Every row gives one point. The last column is the point's height on a tilted bowl or saddle (a function of degree 2), plus a little noise. Along how many of its main directions does it bend up, bend down or stay straight?
In the rows, 128 means zero.

Points (18 x 4)
[[166  90 151 173]
 [226 126 134 189]
 [129 118 184 157]
 [ 91 144 108 129]
 [ 98 113 128 137]
 [118 152 127 123]
 [124 161 157 130]
 [ 87 129 152 133]
 [122 104 113 143]
 [171  83  80 182]
 [145  95 117 155]
 [101  60 140 193]
 [ 74 118 112 143]
 [102 150 131 123]
 [123 135 164 135]
 [172 119 154 157]
 [136 140 114 127]
 [107 134 136 126]]
Directions: 3 up, 0 down, 0 straight

Points (27 x 5)
[[101 123 191 117 144]
 [157 107 145 108 132]
 [175 118 124 120 156]
 [138 199 111 115 151]
 [127 110 144 116 133]
 [103 180 116 126 156]
 [125 149 111  99 163]
 [163 131 149 117 142]
 [ 56 104  86 173 153]
 [ 80  47 113  88 152]
 [113 120 125  79 168]
 [157  95  96 175 171]
 [121 169 138 161 174]
 [151 131 103 116 173]
 [131 140 186 129 145]
 [128  75 125 146 108]
 [ 85 125 174 111 151]
 [111  89 152 128 111]
 [120 140 138 150 154]
 [147 130 152 128 140]
 [147 174 118 131 166]
 [120 137 116  83 168]
 [113 100  80 124 176]
 [ 99 114 138 111 145]
 [119 142  95 126 169]
 [216 158 143 104 167]
 [124  61 134 101 115]]
Directions: 2 up, 1 down, 1 straight

Points (23 x 5)
[[149 104 119 159 116]
 [133 146  53 108 143]
 [136 148 167 131 135]
 [117  91  97 137 130]
 [138 149 148  46 154]
 [135 110 160 119 129]
 [145 162 122 119 111]
 [ 66 162 134 122 187]
 [ 90 124 162  60 214]
 [156 158 123 100 104]
 [112 159 143 108 138]
 [132 144 141 155 136]
 [185 104 120 136  99]
 [133  72 177 146 114]
 [135 176 138  81 114]
 [ 93 161 135 110 155]
 [ 98 121  97 138 157]
 [134 135 154  89 137]
 [105 126 111 199 180]
 [124  80 106 180 125]
 [113 119 148 158 146]
 [152 127 144 113 116]
 [127 154 162 179 164]]
Directions: 3 up, 1 down, 0 straight

Points (38 x 7)
[[ 80  97  94 126 136  81 114]
 [129 143 128  98 151 110 123]
 [157 113 125 168 102 103 149]
 [131 135 104 201 121 105 123]
 [169 129 157 122 163 148 146]
 [101  88 128 115 177 134 151]
 [153 146 149 127 130 158 129]
 [130 115 137 178 178 114 151]
 [149 127 124 164 165 125 147]
 [135 132  81  91  94 123 145]
 [ 68 148 107 134 208  83 164]
 [151 106 165 181 100  93 156]
 [157  81 136 155 205 154 204]
 [115 167 129 116 152 123 128]
 [ 72 131 159 150 153 128 142]
 [ 95 155 153  83  85 128 137]
 [141 156 136 131 113 141 125]
 [128 143  97 177 129 142 125]
 [161 118 119 119 144 126 138]
 [155 110  98  88  59 126 179]
 [113 164 105 171 127 149 114]
 [ 86 100 110 145 121 149 138]
 [ 79  98 123 186 121 113 118]
 [164 183 120 133 129  77 155]
 [122 113 123 109 103  95 131]
 [165 145 165 141  84  83 167]
 [160  44 147 148 109 178 231]
 [151 134 105 173 106 102 140]
 [162 106 156 131 116 113 151]
 [135 133 132  70 101  79 128]
 [168 166  95 139 141 115 144]
 [141 111  95  74 111 111 132]
 [ 97 136  97 102  99 126 134]
 [112 141 107  97 158 137 127]
 [ 97 158 191 130 147 118 149]
 [209  64 135 100 109 122 192]
 [125 160 155 127 131 115 131]
 [181 121 151 150 105 108 164]]
Directions: 4 up, 2 down, 0 straight

Points (48 x 7)
[[194 106  98  95 129 146  77]
 [150 109  56 130  91 117 125]
 [163 126 113 136  89 149  91]
 [135 121 110 103  87 121 117]
 [164 177 176 187 139  89  60]
 [122 148 109  99 153 138 126]
 [115 144 100 129 131 191 132]
 [146 163 119 150  60  94  74]
 [152 169 144 133 106 184  83]
 [176 151 119 165 125  94  75]
 [196 131 139 122 117 115  62]
 [143 146 106 147 107 100 106]
 [107 130 193  99  93  76 146]
 [158 138 116 171 144 121 106]
 [143 169 105  82 135 137 113]
 [106 109 117 155 126 105 129]
 [139 148 127  88 126 164 108]
 [172 106 110 137 167 140 101]
 [134 156 154  98 146 100 111]
 [147 140 158 144 138 107 106]
 [112  88 110 157 189  91 132]
 [170 102 126 124 189 131  90]
 [105 118  99  93 142 135 130]
 [140 139 142 101 122 124 114]
 [168 127 141 129 141 141  90]
 [100 123 151 158 108  75 120]
 [143 127 164 106 152 109 111]
 [145  69 101  89 167 131 103]
 [147 172 148  82 195 149  78]
 [158 104 164 100 114 173  74]
 [165  59 106  93 101  73 114]
 [128 115 104 159  99  86 112]
 [162 153 136 137  96 136  85]
 [129 137 110 128 132  51 103]
 [142 123 139 125 136 162 105]
 [144 150 209  70 120 140 107]
 [174 140 117 138 163 169  89]
 [ 97 166 148 119 108 129 129]
 [110  90  79 131 137 105 135]
 [133 165 124 181 139  99 105]
 [151  84  85 156 128 141 123]
 [115 144 144  57 128 131 120]
 [ 90 127 159 135 121 141 129]
 [ 69 150  74 112  78  99 111]
 [111  94 179 161 155 183  97]
 [ 92 128 106 140  97 125 125]
 [128  91 118 129 111 136 118]
 [144  73 160 144 185 153  93]]
Directions: 1 up, 3 down, 2 straight

Points (68 x 9)
[[123 178 101 124 147 140 142 132 154]
 [101 129 131  51 160 133 156  80 174]
 [171  66 121 138  94 129 220 110 192]
 [103  77 170 181 134 126  83 175 149]
 [ 57 110  77  74 137 141 115 163 187]
 [100 118 138 126 123 132 155 152 133]
 [135 164 120 151 135 138 135 130 141]
 [147 180 130 177  98 173 126 137 159]
 [125  88 152  91 145 119 122 118 133]
 [ 96 118 147 118 161  68 145 114 148]
 [169 134 158 113  92 103  62 132 138]
 [105 121  95 111  92 183 149 126 160]
 [106 140 160 144  75 115 116 118 133]
 [143 107 108 122 157 138 103 140 141]
 [ 91 156 128 105 153 136 112  88 151]
 [ 87 107 162 125 163 133 169  90 149]
 [160 165 130 139  70 176 105 107 152]
 [133 157 109 103 111  74 179 105 164]
 [139 131 118 103 135 136 111 104 135]
 [130 160 105 183 149 117 146 171 169]
 [ 88  71 105  90 121 150 175 201 175]
 [155 129 111 163 158 153 139 154 156]
 [175 171 127 153 162  58 102 169 183]
 [124 118 140 146  86 140 173 134 144]
 [122 144 133  89  88 156 121 163 138]
 [137 130  94 107 144 165  90 134 154]
 [153 131 113 157 110  55 140 184 173]
 [146 165 150 152 103  76 167 102 158]
 [118 109 144 122 125 103 178  97 140]
 [115 127 171 117 126 148 118  93 132]
 [142 106 110 129 103 162 158 121 147]
 [137  86 146 135 142 132 166 116 136]
 [120 157 147  93 131 121 108 125 138]
 [120 120 140 139 179  77 140  97 140]
 [108 140 120 124  88 161 137 138 139]
 [130 165  77 165 175 117  40 162 198]
 [155  82  84 126 175 120 130 141 153]
 [145  80 144 117  94 194 109 147 148]
 [135 122 152 123  91 114  91 100 128]
 [173  95 133  90 164 178 202 134 186]
 [165 118 114  63 123 151 119 146 161]
 [110  99 119 140  89 121 118 193 145]
 [123 101 104 169 132 152 138 100 143]
 [113 105 109 111 149 150 107 139 142]
 [139 129 162 146 142 176 140 100 143]
 [ 71 119  96 146 152 192 131 131 172]
 [137 131 113 144 101 112 122 123 132]
 [159 139 106 105 128 108 151 131 145]
 [154 184 220 136 169 180 161 107 198]
 [136  82  76 153 105 124 135 139 156]
 [121 157 166  64 112 123 113 117 148]
 [175  86  94 143  98  48  78 166 172]
 [125 127 149 125  94  89 137 120 134]
 [101  91 119 148 125 204 122 151 159]
 [ 94 153 153 189 175 128  98  95 166]
 [112 103 114 103 145 134 128 151 139]
 [ 82  94 118 144 161 140 147 120 147]
 [102 139  77 150 132 116 108 102 147]
 [141  96  67 155 105 109  52 102 157]
 [115 131 129  83 118 128  94 175 141]
 [171 121 116  98  80 156 121 161 155]
 [151 118 145 145 125 147 132 127 131]
 [117 117 118 194 190  93 110 151 168]
 [105 143 141 112  88 126 148 106 139]
 [109 108 141 105 130 175  70 161 144]
 [ 73 125  93  72 142 139 162 143 172]
 [112 152 116 124 115 153  90 172 143]
 [152 149  90 142 110 134 102 123 142]]
Directions: 7 up, 0 down, 1 straight

Points (70 x 9)
[[ 97 141 147 115 127 147 136 144 151]
 [123 116 129 105  98 177  94 131 126]
 [114  98  68  54  46 138 116  86 130]
 [110 124 110 141 133 145 121 124 130]
 [ 90 102 130 108 115 100 177 166 169]
 [120  99 136 120  92  92 127 136 139]
 [125 139 108 117 130 111 164 193 156]
 [148 155  91 134 149 152 156 145 136]
 [145  82 157 157 118 153 109 185 159]
 [132 129  81 144 126 138 121 152 120]
 [161 137 160 142  92 153 117 138 135]
 [112 147 110 158 137  92 143 137 132]
 [142 136 142 112 138 158 133 136 144]
 [ 96 109 112 125 139 148 159 167 156]
 [138 134 147  99 182 131 115 125 154]
 [112 141 129 103 100 156 136 105 143]
 [ 80 108  95 154 110 156 106 119 110]
 [176 127 119 136 177 140 138 126 129]
 [103 147 138 100 171 133 135 125 165]
 [103 132 168 164 116 138 107 107 140]
 [117 143 110 137 109 125 103 155 118]
 [107 142 142 127 128 120  91  93 149]
 [139 117 112 137  98 136  86 133 115]
 [117  97 100 101 120  86  91 149 164]
 [151 156 163 146  84 104 109 125 127]
 [118 125 121 134 167 121 120 169 139]
 [140 132 138 137 146 170 148 107 142]
 [134 115 119 132 147 107 154 119 147]
 [174 157 146 158 135 129  96 147 136]
 [ 93 200  61 144 103 180 132 137  97]
 [138 139 119 144 179 175 122  98 134]
 [113 122 107 127 157  94 152  99 167]
 [139 144  92 112 136  72 174 150 146]
 [162 103 131 108 124 128 107 144 143]
 [103  50 192 129 139  68 168 109 165]
 [147  52 151 120 165 111  97 151 169]
 [159 118 139 166 151  92 131 120 141]
 [100 165 168 130 123 147 140  94 162]
 [122 101 125 121 101 154 127  89 144]
 [155 101 123 168 117 147 203 124 180]
 [144 122  74 116 150 140 100  89 159]
 [119 106  95 141 133  63  86 140 159]
 [147 106 134  84 151 162 163 171 173]
 [144 156 104  96 126 128  72 110 145]
 [158 103  41 130 191 144 191 172 165]
 [108 116 145 171  76 128 101 120 120]
 [127 169  77 115 113 136 142  72 155]
 [113  76 104 108 179 145 106 157 171]
 [121  55 116 148 195 108 146  68 199]
 [152 128 167  89  96 132 161 133 146]
 [100 130 123 118 159  93 144 142 151]
 [119 158 142 152 181 105 114 143 135]
 [126 166 145  98 131 142 172 147 168]
 [ 93 132 154  74 102  50 134 168 146]
 [ 76 196 152 183 184 117 155  79 182]
 [145 155 142 130 125 136 174  83 164]
 [ 70  20 118 176 159 115 179  71 240]
 [129 201 116 172 134 106 121 122 133]
 [139 118 158 159   9  76 157  76 147]
 [ 64 211 148  82 111  97 135 112 186]
 [147 132 152 144 128  96  95 124 141]
 [ 97 116 178 139 108 134 154 133 153]
 [105 123  99 129 165 111 138 109 161]
 [139  77 160 144 121 176  81 170 152]
 [173 174 120 127 153 178 139 107 142]
 [149 143 157 173 108 205 139 167 158]
 [180 160 116 132 111 142 128 120 122]
 [133  97  91 147 120 142 144 196 150]
 [137 118 118 160 129 151 126 122 128]
 [163 191 103 129 133 115 120 151 127]]
Directions: 4 up, 2 down, 2 straight

Points (65 x 9)
[[139 143 155  90 154 161  97  98 117]
 [119 142  85  87 130  93  56 138  93]
 [150 114 135 129 106 174 122 121 127]
 [137  32 109 106 117 122 114  95 113]
 [126 159 160 119 120 126 135 117 116]
 [173 119 160 137 130  66  79 159 175]
 [187 182  93  96 108 132  80 114 120]
 [138 169 124 181 109 137 128 160  92]
 [ 84 154 129 131 130 159 106 177 105]
 [126 139 131  96 156 169 104 224  62]
 [100 128 131 161 185 138 118 176 110]
 [115 105 136 132 140  96 136 144 147]
 [102  68  98 100 166 109 160 146 207]
 [104 113 127 180 159 143 134  62 139]
 [121 152 136 130 136  93 129 114 122]
 [ 87 110  72 147 134 124 148 119 159]
 [123  68  83 101 106  67 134 155 160]
 [ 93 151 137  99 143  88 122 147 117]
 [141 131 136 129 156 135  86 163 124]
 [151 115 175 138 191 155 145 114 112]
 [141  90 137  99 115 142 148  83  97]
 [133 141 140 174 107 146 152 171  82]
 [151 109 156 106  97  94 130 115 121]
 [ 71 122 167  88 144 119 144 150 152]
 [149 132 154 107 139  71 154 126 123]
 [131 123 103 194 125 138 149  96 109]
 [166 102 135 139 116  94 149 133 117]
 [184 130 113 110 159 114 109 123 118]
 [162 138  74 129 121 135  96  83 149]
 [174 104  93  88 190 154 113 151 158]
 [152  96 110 144 162 111 130  91 125]
 [128 133  85 108 152 109 109 131 132]
 [167 134 142 154 131 183 114 144 119]
 [165 132 144 151 149  80 138 138 127]
 [116 157  29 141  93 109 135  68 190]
 [149 137 105 130  81 107  93 150 102]
 [ 98 101 135 105 111  88 178 100 135]
 [ 57  96 100 157 154 113 130 138 180]
 [101 111 157  82 134 102 144 157 165]
 [155 131 101 118  72 148 139 148 115]
 [133 151 124 157 183 134 168 159  61]
 [ 95 112  88 117 103 128 132 133 159]
 [114 161 143 110 104 116 172 100 136]
 [125 155 177 150 149 108  82 135 141]
 [137 180 143 122 107 126 130 153 106]
 [163 150 187 178 124 142 100 176 118]
 [102 164 138 102 100  71 168  65 124]
 [ 88  98 132 180 142 186 139  98 150]
 [167 100 127 120  63  81  87 112  86]
 [142 142 108 102 125 109  89 113 114]
 [118 136 177 199 154 162 131 127 114]
 [157 143 123 106 165 128 144 195  70]
 [140 118 167  82  95 151 192  85  95]
 [144 151 117 152 121 101 169  84 122]
 [111 126 134 185 148 124 115  98 147]
 [158  84  92 138  89  88  72 140  91]
 [155 108 112  81 132 126 107  93 108]
 [158  94 130 107 108 131  94 112 117]
 [184 172 106 124 113 170 134 129 131]
 [169  73 107 109 110 142 119 125 112]
 [164 152 129 115 126 116 108 168  92]
 [151 129 167 178 152  99 106 152 155]
 [ 50 153 147 129 107 109 158 158 163]
 [115  69 148  92 143  93 108 133 185]
 [133 157  73 128 139 142 122 175  97]]
Directions: 3 up, 3 down, 2 straight
